Each wall is flat, endless, passes through zero and stands at right angles to its row. A trip goes straight from one point to another. List the walls that it crosses, first one first.

Walls:
(1): [-15  18]
(2): [-24   3]
(3): [ 36 -36]
(4): [30 18]
(5): [ -9 -14]
Trips:
[ 2 -7] to [35 26] -> 4, 5
[-34   1] to [-17 -38] -> 1, 3
[20 34] to [ 17 -15] -> 3, 1, 5
[20  0] to [-3 79] -> 1, 3, 2

Walls:
(1): [-12  -9 -12  20  -7  -9 -25  28 -17  16 -27]
(2): [ -7  15 -31  30 -33 -19   7  13 -24  22  12]
(3): [  7   3  25  -6   0 -14 -19  18  -6  34  26]
(4): [ 32  -5  35  -9  56  25  71 -37  36  12 -13]
(5): [-55 -27   5  20 -46 -33  16 -22 -14  21   8]
Trips:
[ 19 -12 -19 -27 -38 -11  10  22 -19  -6  13] to [ -6 -41 -57  45 -27  30 -14 -31 -41  73  13] -> none
[  1   1 -14  24  17 -12  34   8 -14 -48 -14] to [-16   9 -18  40  -3  47  -7  -5 -21  45  14] -> 1, 5, 4, 3
[ -8  31 -36 -36 -22   4  22  15  75  43  24] to [ 30 -21 -31  17  -1 -19   7 -13  20 -30  20] -> 3
[-54  34  33  58  25 -11  -6  -9 -23  -1 -37] to [ 46  12 -10  22  29  -4   9  17   6  39   1] -> 4, 3, 5

Walls:
(1): [ -9 -41  -6  14  21 -60  -7  23  38   3 -52 -13  10  -1   0  -1  49 -24
 -47 -24 -58  -9   4  17]
(2): [-15   7 -20  -4 -11  41 -24  24   5  23  26 -23  40  54 -18 -24 -26 -21
  -2  11   0  17 -65 -38]
(3): [ 35  -8  -2  -3   7 -14  28 -43  45  35  39 -19 -22  18 -37  41  34  -8
   2  33   6 -29  47  26]
(4): [ 35  29 -12   6 -46  14  -4 -38 -47  51  -8 -20  15 -54  33  -8  22 -63
  18 -14 -23  54 -33 -35]
(5): [ -5  -2  22 -42 -17 -24   4  13  -2   9  17 -35  15 -35 -17   3  10  -7
  11 -16   2  24  69 -15]
(6): [ 19  46  15  -1  30   1 -44 -14 -35 -57  20  11  12  16 -45  -9 -16  27
  73  -3  26  33 -22  33]
Trips:
[-11  20  33   6  -8 -38  16 -22 -30  -6  -1  27 -41  53  15   5  -3  17
 -57  -9  16  -1 -16  12] to [ -9  27  48   0  29  -2  47 -25   5  -6  23  46  39 -60 -28   4  24  16
  22 -32   5 -38   9 -20] -> 1, 3, 6, 5
[ 16 -15  47 -25 -26  26  25 -31 -19  -2   2   2   6  -3 -61  12  30 -32
   4  -8  -7  -8 -41  -3] to [-16   7  -9  24  14 -17  22  -4 -28 -13   9  41   9  40  44  51 -48 -16
 -12  15  40  -6  -9 -44] -> 5, 3, 6, 4
[-13  30  -2  17 -10  -8  -9  16 -15  10  40   3  -9   4  15 -11  13 -31
 -18   9  25 -21  -7   4] to [ 38  -3 -32  16   9 -17   8 -27 -29  -6   4 -33  38 -17  42   9 -13 -13
 -35 -14  22   0 -19  32] -> 3, 1, 2
[-21  24 -63  -3  28  30  38 -16 -29 -11  -4 -31 -23   0   3 -31  14  -4
 -12  12  21 -27 -30   6] to [ 53  20  30 -39  12  24  12  22   7 -21  44 -15 -30  25  37   4  14  -9
  10 -22  -2  50  24  27] -> 6, 3, 5, 2
[-21   4  -9  21   3 -19 -40   6  -2  19 -36  42 -39 -36   3 -14  14 -23
  21  -8  24  37  10 -11] to [-22 -65 -41  12 -18  10  14  -3 -32   3   2  -8 -42  36  -5  -5 -17  50
  -1  -2   1   8   7  34] -> 5, 4, 6, 1, 3

Walls:
(1): [-16 -44 -32   9 -19  45 -12   0 -37  -9  40 -13  11 -41 -32  23 -28   0
  -6 -14  56 -15   2 -30 -36  25 -18   7  18  -3   1 -21 -39 -11  13 -13
 -70  17   7  48  16 -33  15 -10 -14 -13  10 -10]
(2): [ -9  43  34  -5 -27 -19 -25  -5 -13 -13  31 -26   1  16  -4  -8  17  32
 -15   3 -25 -39   3  30 -12  28  -3 -23 -14  13 -21  54 -25 -37  14 -19
  -9  19 -10  12  35 -35  -5  41 -12  59 -10 -32]
(3): [ 18 -39 -27 -55 -15  -9   3   9  31 -12 -29  38  20 -18 -26 -48  50  -8
   1  15  43 -41  44 -37 -12   5  -8  29  -1 -14 -29 -23  26   8   3  15
   8 -13  -8  25  38 -39 -23  -6   9 -12 -39 -30]
(4): [-15  -4 -33   0  17   9   5 -25 -12  37 -20   2  38 -36  -7  38  37  -8
 -13  -4 -28 -39  30 -24 -24   8  38  19 -34  10  18   3  41   7 -22  81
  14   2 -11 -24  31  -9  -8 -11 -20  14   5  38]
(5): [-35 -25   3  21  -7  14 -24  20 -17  16  -4   8  45  10   0  -3  -8 -39
   8  24  -2 -29 -32 -34  19 -12   0   9   5  -7  33   9   0 -45  -7  20
 -34  29  60  27  -7 -33  35  11 -38 -59  12   0]
(6): [ 14  -8 -20 -49 -22 -37  -1  35  25   1  31 -41  37  10 -26  22 -14 -11
  -8  -9   8   9 -34  13  11  53  23  33 -33   1  41  21 -39 -15  27 -37
  -4 -14  19 -51  52 -11  25  -4 -28  12  -5  -1]
(7): [  0 -51  23  18   1  26  80  29 -15  36  16  -9  29  -2   6   0   2  27
  -5   6  29 -20   8 -14  -2 -30  14 -21   4 -11 -28   5 -11   6 -16  39
   9 -14 -28  32  32 -10  16  17 -28  -2   9  -3]
Trips:
[ 15 -30   5  17 -13 -40   0 -29   1   9   5  10  -8  24   1 -18   5  17
 -27 -27 -15 -17  11  -6  44 -12  10  -6  18  40  -5   4 -19  22  -3  10
 -13  -5  35 -17  34 -13  15   6  12  -6  -4 -13] to [ -8  18   0  43   8 -55 -22  19 -16  37  -9  30 -40   0   6  28 -49 -31
  22  -5   7 -15  37 -15  14 -19  18 -34 -64  -3  -7  16  44  12 -22 -17
  14  24  20  35   2   5  34   0   7  -3  43 -27] -> 3, 6, 4, 7, 2
[-40 -23  50  45  13 -17  -9  16 -22   6 -25  12 -22  39 -47  15 -56 -17
 -18 -17   7  16 -25  44 -21 -18 -31  36 -30 -11  -8  64 -13 -15 -33   4
   4  -3 -30  34 -39  15 -26  40  17  -3 -21 -33] to [ -4  11   9 -20  29  -7  23  39 -12  40 -21  35 -38   7  -6 -27  -6 -15
  13  21 -26 -25  36 -49 -12  26  -6 -19 -19 -13  13  21   2  12 -26  -9
 -34 -14  28   0 -54  -2   7  13  -6 -11  -4 -29] -> 2, 3, 7
[ -5 -22  56 -41 -56 -35 -12 -38   7  12 -27 -26 -66 -29  55 -22 -29  36
 -15 -59  27 -51 -18  -7   7 -14 -20 -22  34  18 -12  -2  28  25  47 -16
 -25  13 -26  21  23 -13 -51  27  34 -30  -6   6] to [ 21  39  23  -5  11   0  -3  37  28 -54 -23 -42  26  18  14 -16 -48  20
  40 -45  49  25 -15 -38   8 -37  -3 -17  20 -14  27  23  -3  15  37 -37
 -25  51  12   7  -9   2  17  -2  -6   9  15  -9] -> 3, 6, 5
[ 10 -19   5  25  15  24  14  59 -17 -11  -4 -24  14  14  10   8 -26   9
  13  40  25 -16 -26   8  -2 -23 -28 -43 -27  -4   7  32 -38   1 -15 -35
   7 -13  36   9 -35  12   4   2  66  33 -13 -45] to [ 42   9  67   6 -20  -7 -17  -7 -40 -14 -10  28  -7  -9 -11  24  16 -36
  38 -20 -45  22  10  21  21   9  -7 -57  31  24  10  23  -7  25 -16  76
  28 -28 -11 -38  -8  51   5   6 -45  10 -27  -5] -> 1, 5, 4, 7
[  1  -3 -32  18 -33  24   4 -16  -5  25 -21 -13   6 -10  35  48  34  -3
  20  69  13  58 -42  -9  -3 -72  -4  11 -18 -25 -27  -9  22   5   8 -33
  13  11   2 -20  10  11 -12  -4  45 -21  -8 -26] to [ 22 -19   2 -23  26  -7   4  16 -34   4   1  15 -12 -13   4  12  21  -5
  -5   8 -16 -45  -6  15 -37  35  12   8   0  56  22  17 -34 -75  10 -44
 -14   2 -28 -11 -27 -25  14 -36   8 -26   5 -12] -> 5, 1, 6, 2
[ 17 -22 -22 -28   7  -4 -39 -27   3  41  22  15 -31   9  -1  11   3  25
  28  -1  13 -17 -17  25  -3  18  25 -18 -26 -29 -59 -30  -4 -68   2  11
 -27   7   7 -11 -54  19  28 -61   9 -14  11 -31] to [-31  17  11  19   8  28  10  37  -8   8  16  -8 -13  16  -2  29  41  20
  -8 -17  -5 -30 -10   6  26  17  13  -5   8 -14  18  14  -3  -5  -1 -11
 -38 -20  -6   9 -17  49 -24  42  23  22   2  -9] -> 2, 5, 7, 1
[-59   1 -43  55   8  48   7 -17  92 -31   8  23  22   6 -48 -66  13  26
  15  18 -65  40   9 -20   7 -10 -37  -9 -66  -5 -32  33  28 -24 -33  48
  16 -17  20  -1  73 -22  35  62  22  44   8 -17] to [ -3 -17  13  64   4  15   6 -15  45   1 -26  14 -17 -10  16   8  -2 -43
  55 -39  -2 -13 -22  -6  19  37   3  -2  23   6  -6  -1 -10   7 -26  -7
 -50 -20 -19  10 -35 -28   0 -43 -12 -48  46  39] -> 2, 3, 1, 7, 4
[ 30 -27  51  24  -9  18   7  29  13  18   5   2  65  45 -26   4  -4 -22
 -12 -21 -29  13 -38  18  14 -11  -5 -43   3 -13 -16  -4  -7 -34 -41 -17
  -3   5  28 -33   5  14 -48 -26 -13  18  11   0] to [ 11  20   8 -34  -2  11 -26 -21  42 -45 -42  -8  -6  -4  39 -28  46  45
   0  22 -17  43 -50  18 -10 -32 -38   9  -4   0 -28  -2  -1  26 -15  31
  34  -5  17   9  11   8 -68  14 -23 -29 -37  -5] -> 6, 5, 7, 3, 2

Walls:
(1): [ -7  36  28 -15  17  -3  13 -64   0   4   5   3  -7 -69   5 -30  -7 -39
  -9  21 -11   7  -1   6   3  17  -7  16  35  42 -38   4  35  18  43  23
  51   6 -67   3   9   3  -5  17  16  19   6   6]
(2): [ -3 -25 -11  -8  34  -7   5 -21   2  34  16   7 -10  -9 -15  16 -19 -34
  -2 -20 -21   3 -11  33  -9  23  -3 -54  25   7   1   7  -4 -12  40  -9
 -40  59   6  31 -14   7 -52   7  75   7 -14 -26]
(3): [-42  56 -19 -14 -50   3  -6  -4  23  -2  21  21 -35 -44 -39  49 -39 -11
  53  21  -3  29 -14 -10 -46 -19  28   4 -48  48   0  41  11  -4 -14  -2
  35  -5  10 -32 -32 -39  38  -6  -1  38 -34   0]
(4): [ 13  -3  22 -17   2 -26  11  -9  -3 -10  10  18 -18  23  43 -35 -20   7
   4  -8  24   9 -33 -24 -20   6 -10  44 -24 -40  14  36  14  26  -5  25
  13  61  11 -19 -32  31  11 -18  -3 -13  -9  34]
(5): [-45   7 -43   8 -31  36  26   8 -23  17  28 -26  16 -33 -26  30 -19  14
  19  17  41 -18   1   6  12 -13   6  -4 -39 -14   8 -10   9  -3 -30  -9
  10 -62 -16 -34  18  30  -1 -53  22  -6   6  15]
(6): [ 31  17  22  16 -39   6 -35  -4   2 -10 -40  19  29  19  -7 -36   1 -19
  10   3 -17 -11  34  33  -9  35 -45 -19  13  20  36 -17  43 -34  -2  47
 -44  -1  44 -28 -18  21  22  18 -47 -41 -52  12]
(7): [-35 -36  -9  -6   9  10 -40  25 -30  12  -9   3 -16  36  -5   5  29 -30
  25 -11  16 -37  39 -28 -22 -11   1  41 -26   5  32   0 -19 -33 -18  27
  -9  46   6 -37 -40  38 -13   0  55   2  -8  55]
(8): [  6  38 -44  76 -40  39 -16  42  39 -11  10  -9 -28 -25  15 -40  24  -9
   0  18  -7  -8  -5  56   3  -4  21   9  10 -10 -10  -2 -17   9 -22   8
  -4 -13   6  67 -16 -25 -35 -23 -20  10 -41  20]
Trips:
[-23 -41  21  29 -33  44 -32  37  -4  23   9   6 -11 -14  -5  67 -13   2
  22  43 -35  11 -39  -8  -3  -1  13 -44 -12  59   0  48 -15 -25  28  31
  41 -16  21 -50 -28 -20  29  32  35  18 -38 -32] to [  4  11  -3  10  -8  25  39  -4  11  27 -26 -50 -16  -9 -12  19 -28  12
 -14  44   0  -9 -14  11   6  46  27   2   4  -1  -1   5 -12 -15  -3   9
 -41  37  20 -45  -6  27 -10   7 -45   3  16  53] -> 8, 4, 2
[-50 -12   0   5   8  34 -11  14 -53  15   9  47 -22  33  -8 -13 -31  -3
  11 -29  -7 -13  -9   0  23 -56 -15  18 -29 -10 -33  52   5 -59   6 -29
 -17  15 -16  37  -3   4  21  22  17   7 -10  -7] to [ 16  -6  10  -6   5   0   4  15 -34  35 -46  24  20  38  -5  31 -17  55
 -34   0  19  22  -7 -41  16  10 -33 -12  25  11  55  59 -17  46  16  21
 -24  29  19  10   2 -22 -30 -16  48 -12 -36 -11] -> 5, 3, 6
[ 29  -3  77  15  19  -7   4  12  32 -14 -18  19  -3  -7 -46  -8   7  49
   3 -24  23  15   7 -30  -3 -15   2  12  20 -12  22  18  -3   3 -12  26
 -10  30  13   7  27   6 -17 -19 -23  26  67  24] to [-37 -12  -7  16 -36  26 -29   8   2  19  45  16 -27  -6  32 -51  38  -9
 -52  22  -8  18  10 -30 -28 -21   5  25   2   3   2  34 -19  13  42  15
 -12  19  -4  -5   2 -18  38  -4  17  13   1   9] -> 7, 1, 8, 3
[ 14   6  41  34  30  36   0 -23  -5  -9 -12  33  24  -6   3   3  23   9
 -33 -26  16  34  16 -30  -4 -23 -27  14 -24  34   3 -43  29  25  23   1
  20  -1 -25 -17 -33 -26  19   0 -10  22  -7  56] to [-12 -53  43 -24  13   5  24  27  60  55   9 -28 -25   9  24   7 -15  -5
  26 -22  62  14 -23  33   5   7   4  43  21  -1  49  19 -27  41   7 -41
  23  33 -41  55  27  39  49  48   4 -18   3   8] -> 3, 6, 2

Walls:
(1): [ 31  24 -50  54   7  -1 -12 -19 -31  23 -52  12 -13  39   7  13  16 -26
  -7   3 -26   7   7 -19   0   7  22 -39 -31 -35  44  37  -3 -24  14   9
  -6   8 -37 -19  18   5 -32  -7 -24  -3 -24   0]
(2): [-40  39 -45  43  10  -9   5  36  12  51 -36  29  20 -76  -4  39  -5 -24
  21  38 -31   2   3   3   1 -11   1 -12   9  33   6   0   0   5  -5  14
  28 -16  24 -21   7 -75   2  68  -7 -10  28 -34]
(3): [ 38 -11  21  37 -20  -3  30  -1  12  28   0   1 -36  47 -35 -38  33  13
 -20  44  -3 -27  26 -22  -4  11  12  38  34  -3  -3 -55  -8 -37  -7  12
  39  11  28 -21  17 -12 -30 -63 -57 -38 -15  11]
(4): [ -3  29 -35 -46 -22 -57  39  -6  17  29  19  26  -9 -60   1   8  17  17
   4  -1  -2 -32  30   7 -38   8  25  -1   5  38  56 -12  21  -6  26  58
 -28 -36   5  27  21 -17 -53 -23   1 -12  38 -11]
(5): [ 17  -6  37 -18 -16  66  30 -33   7  -5  11 -12  10 -30  -4   4  12  17
 -30   7 -18  34 -22  33  -6 -14  -5 -39  38 -12   5  40   2 -36  50  12
   7   9 -35   9  -2  15  22  45 -20 -11   6   2]
(6): [-29  11  21  26   3  -2   2 -15 -13  22 -31  -1  52  27 -27   0 -33 -10
   5  -3   9 -11 -23 -16  37  -3 -19   7 -23  -4   9 -20  44   8  -9 -43
 -51 -21 -11  17  15 -15   1 -21 -19 -11 -18 -24]
(7): [ 10   8 -24 -11 -26 -41   6  42  -3  -2   7  38 -44   7 -32 -14  46  43
 -13 -40 -37 -40   3  -5  60 -15 -11  53 -11 -26 -19   2  39   9  10   8
 -14  51   9  29 -37  46   5  -8 -55  17  19  13]
(8): [ 12  21 -19  10  43 -15 -18  19  -6   4  -8  41  16 -17 -18 -23   5  17
  13 -46  32  -5   5  -2 -30  13  -4 -11  44  -3  26  -5  -8 -40  57 -32
  23  -8 -34  -8 -22   3 -39  26 -16 -50  38 -12]
(9): [ 12  14  38 -13  -4   4  10  -5   2 -54 -52  13 -10   3  -2  -5   3  -4
  -2  -9   7 -26   8   0 -33 -22 -13  45 -50  18 -36 -53  13 -10  64  16
  23   2  -5 -22 -50 -29 -11  18   2  -4  -8   7]
(10): [-10  50 -29  23  32 -11  28  11  -8 -38   4  32 -61  -6  33 -35  24  -1
   3 -12  32  -6 -21  25 -10  62  35  46  49 -48  44  21  28  38 -62 -10
   0  25   6  49  17  16 -20 -19 -42 -15 -18  47]
Trips:
[ 10  -1   7  28 -44  -9 -24 -33 -21 -21   6 -15 -19   9 -29  -6 -30  -6
 -28 -27 -10 -11   5 -31 -12  33   4  -7 -40 -19 -30 -15  31  10  -2  16
  38  -5 -17  21  -6 -42   8  16  30 -14 -40 -30] to [-18  28  15 -20  26  -5 -25   7  73 -25  11  15 -12 -16   8 -61 -40  -1
 -18  74 -13  34 -21  15  -5 -37  23  13  36  37   1   1  -9   9 -16  30
 -28  -9  19  23   2  12 -27  26 -34 -32 -32 -13] -> 1, 2, 10, 5, 4, 6, 9
[ 38 -24 -17   5 -12  12  31 -12  15 -62  -9  -7 -25 -18   8 -37  16   6
 -21   7   4   6 -14  51 -18   8  34  17  14  -9  21   4  41 -20  16  13
  15   2  15  19  10  -6 -16  -5 -27  40 -34  23] to [ 15 -11   0  29 -26  -5 -24 -72  -1 -16   8   7  42   6 -36 -46  68 -14
  39  57  11 -15   7 -26  20   2  29  15 -17  60 -13  21  46  -8  50  44
 -10 -65 -28 -10 -28 -15 -18  10  37 -47 -13  22] -> 7, 8, 10, 6, 2
[ -8 -10  42   1 -33   4  43   0  44 -11  10 -41  -9  31 -11  -4  54  10
  -4  -2   3   3  -1  18 -12  40   2  11   1  25 -23 -20 -24   0  -8   7
 -25   1   4 -61  -8  18   2 -12  26  34 -31 -36] to [  2 -30  -7  39  12  13  48  21 -29 -32 -11   7 -29 -20  -2 -15  15  38
   0  15  -2  33  17 -11  -1  17 -13  15 -10   1  16 -19 -22 -22  27   0
 -17   4 -10 -27 -29 -32  27  -6   1 -11  13   0] -> 7, 8, 2, 1
[-25   4 -16  26  22 -12 -73 -38  34  -3  38  13  25   3 -13 -31 -30 -12
   5 -48  26  21   3  -7  -6   3  43  -4 -17 -24  -4 -43  17  58 -16  -8
  38 -10  33  42  23  56  -3 -60   9 -57  -5  -2] to [ 19  55  34 -34   5  22  -3  -9  -1 -14 -20 -33 -13  29   8  21 -13  -7
 -10  24  31  11 -17 -10  51 -14  53  53 -19  38  19 -29 -14   3 -28   2
 -35 -21  29 -59 -52  22 -19 -19  42 -21  29 -45] -> 8, 9, 10
[-64  24 -21 -27  34  23 -17  19 -15 -21 -48 -20  28 -26   4 -25 -44  20
  14  32 -29  -5  -7  16   0  11  -2  17 -17  57   7  12 -11 -14 -38 -43
 -60 -18  -6 -21  50   8 -13  54  38  30  20  19] to [ 16  39  37  13 -23   5 -18  41  -2  27 -22  -5  40  -5 -45   4  25  30
 -15  21  45 -25 -43 -27 -55  36  32  12   2   2  20   5  30 -36  34  18
  36 -72  15 -16   8  12  -9 -15  31 -10  15 -18] -> 4, 8, 9, 3, 5, 1

Walls:
(1): [ 17  42 -28  33 -37   4  16  25 -27 -49   2 -31 -22  14  -3 -14 -15   5
 -23  -3  55 -17   2 -25  -4   8  -8 -35 -17 -35  -7  27  -8 -27  26  20
 -16  25 -11  37  -9  -2 -35 -25 -22   4   2  19]
(2): [ 23  -4 -38 -30  21  19 -24 -18  -7  35 -27  39  14  -2   0  -7  44 -15
  24  46 -85 -17  40 -32   6 -50  74 -35 -14 -14   6  -8 -16  18 -14 -32
  11  25 -47  37   7  -1  12  -6 -21  -9  22   8]
(3): [-29  10   2  -7  24 -57   0  23 -15  -4  51 -11  33   0 -18  22  17  54
 -38   0  13 -22  13  41  23 -69  12 -15 -18 -52   6   6  -4 -37 -44  20
 -11   1 -22   2  -3 -15 -20   9   1 -11  -1  13]
(4): [ -9  21 -29  25  27  -4 -57   7  48 -43  11 -32  14   5 -13  45  21 -12
   8  15 -25  11  31 -34  -8 -16  -8  37 -26 -23  16 -58  17 -21  -7  -6
   7   1  22 -40   7 -21   6  -5  -1  27 -30 -22]
(5): [ 20  10  16 -25 -10  19  14  12 -29  12  24   2 -51  -5  10  -2  32 -24
 -39  52  28   4  26  23  25  -4  24  11   3  32  -8  30  48   9 -34 -33
 -30   4  10 -45  21 -23 -28  16  -2  -3  28  18]
(6): [-15   3 -62   3 -34 -30  24   5 -24  20  -9   2  71  -1   1  -2 -24  -5
 -18  65  18 -22 -13  19  36 -13   7 -15  -3 -34   5 -29  -4 -41  14  15
 -25  36 -16  18   8  -6  31 -25 -16 -30  31  62]
(7): [ 84  48 -10 -35  -8 -13 -42  34  11 -21  22  -3 -33   4  21 -13 -16  58
  -8  -8   1  -2  41 -55  32 -23 -19  -4   7  15  41   5   9  11  16 -37
 -30   7 -14 -33   7  11 -10  35  20 -16  20 -16]
Trips:
[-20  -5  35 -30  11  42 -54  12 -37  37 -19 -53   7  -2  17 -10  16   2
 -11 -17   1  63  30  24  20  31 -45   6   4 -25  -9  14 -43  28  -1  -3
  36   2  32   3   9 -22  -8 -27  12  29 -37  -1] to [ 25 -13  -2  13  10 -45  38  37 -45  12  21   3  -2  15 -20  32  18 -39
  57  -1  30 -25   2 -14  -5  46  26  38  -2  25 -12  -9  -4 -15  33  29
  38  12 -35  79  18 -45 -26 -32   5  18  13  25] -> 4, 1, 6, 2
[  1 -20 -21 -35 -16   2  34   2  23  18  27  26 -27  27  -2  53  -7  20
   2 -47 -42  10 -18 -10  22  23 -55 -43  14 -19 -38  30 -11   1  25  27
 -21   4   9  16 -38  15 -25  28  20  25 -28 -53] to [ 15  22 -15  -8  13  31  -7  19 -42 -28  33 -22 -24   3  60  27   7  23
 -26 -12 -64   9 -36  -4  11  23 -37  57  -2   7  -1   6   3  15  31  -7
  21 -13  25 -28 -47  53  30  -7 -37  35  -4   0] -> 1, 4
[ 35 -30 -14   5  46 -12   5  21  -4  -1  22  25   1 -13 -43   8 -31   3
  65  51 -10   1  32 -11   5 -41  42 -13  -2  34  -3  57  -5  17 -40  18
 -22   5  25  45 -18   8  10  24  54  24  13   5] to [ 14 -15 -22   5 -12  -4   7  10 -14  25 -21  -3  -3 -10 -11  14  54 -14
   8   0 -18   8  -4 -17  -3  20 -33  34  36  21  44  -1  25  -3  22  14
  25 -46  31 -31   5   1  33 -23  17 -11   6  -4] -> 3, 4, 2, 7
[ 30 -14  -5   5   8  -9  -6  20  16 -30  -1 -13  11   1  39  25 -40  -8
  36  -7  36  -5  33  13  33 -18   6 -14 -29  20  25  -5   6 -33   6   8
  -3  17 -20 -10 -16 -33  25  44  11  41 -17 -16] to [-29 -39  16  42  22 -11   1  17 -18  27  40   2 -43 -39 -19  31   9  45
  39  32  13 -35  14 -10 -10  -2   6  12 -19  39 -48   8 -17  32  16 -12
 -11 -32  29  -4 -22 -29  -8  -5 -42 -28 -14  -7] -> 6, 5, 1, 7, 4
[  6  23 -24 -36 -16  52  -2  20   0 -12   0 -29 -41  54  40  21 -29 -13
  -2  15 -10  -4  12  34   0 -21  59  34 -13 -45   3 -23 -26 -17 -28  39
 -11 -25  17 -11 -52  37 -65  51   1 -37  -9   3] to [-33 -13  -8  14   4  19 -19   7  -3   6 -26  16  13 -14  31   1  37  -2
  28  26  -6  16 -13  20 -17  -5 -76 -32  27   3 -14 -20  -1  62  25  39
  54  66 -23 -34 -17   3  41  16 -35  14  33  10] -> 6, 7, 3, 1, 5, 4
